Each row is a point. Each copy is the shape, with its points in the same order, stretched, turned, moved and blurred by noise. Some copies are also mirrored. Which?
(in the rows, 128 means zero)

Shape (6 x 3):
157 135 172

156 169 108

103 166 144

103 67 110

84 122 155

70 118 76
Copy 1 (6 x 3):
108 80 158

128 164 160

177 129 154

97 97 78

166 91 124

158 155 71
Copy 1 is: mirrored
Copy 2, 6 rows:
174 130 148

129 109 114

151 156 99

84 166 176

143 179 126

63 172 118
Copy 2 is: only turned
Copy 3 (6 x 3):
83 72 115

88 137 160

80 171 93

187 151 151

116 159 82

166 238 141
Copy 3 is: only turned
Copy 4:
169 140 149

105 140 116

147 116 111

116 62 154

161 79 126

85 50 103
Copy 4 is: mirrored

Shape (11 x 6):
7 108 115 133 118 107

136 165 112 127 88 124

141 111 118 139 158 108

121 120 103 101 157 127

141 114 149 104 146 141

114 148 93 129 34 153

71 120 94 140 147 172

126 121 94 129 146 136

127 101 164 122 127 131

100 112 173 126 157 122

135 103 97 122 160 107
Copy 1, 11 rows:
73 115 205 98 227 92

164 93 158 97 152 127

155 126 144 166 137 97

158 152 148 132 152 98

156 147 115 145 143 133

114 66 165 43 139 132

110 105 144 95 188 73

146 121 146 132 147 87

132 130 123 145 145 140

140 136 125 162 182 132

149 142 156 160 129 88
Copy 1 is: mirrored
Copy 2 (11 x 6):
66 177 72 153 44 114

152 146 78 162 144 142

147 136 121 139 101 72

157 174 103 125 109 95

156 130 152 92 120 128

109 128 53 145 146 173

135 163 67 118 60 115

152 154 90 128 105 97

131 106 159 106 115 125

135 119 157 117 88 120

145 156 107 128 104 54
Copy 2 is: mirrored
Copy 3:
150 125 172 184 50 107

78 136 139 130 134 173

144 98 78 108 127 160

148 77 134 113 140 163

110 96 121 86 152 109

85 194 197 139 101 181

147 106 169 99 60 172

146 99 115 103 117 174

111 133 111 99 130 91

121 94 111 113 110 83

170 96 91 119 132 165
Copy 3 is: mirrored
Copy 4, 11 rows:
202 110 248 198 183 179

121 135 139 153 116 185

158 131 121 139 170 108

178 171 137 148 155 130

170 147 132 104 123 119

130 121 149 216 86 233

185 193 180 181 130 116

167 160 124 164 149 122

173 112 140 117 131 129

180 114 183 95 149 108

173 145 120 162 178 120
Copy 4 is: only turned
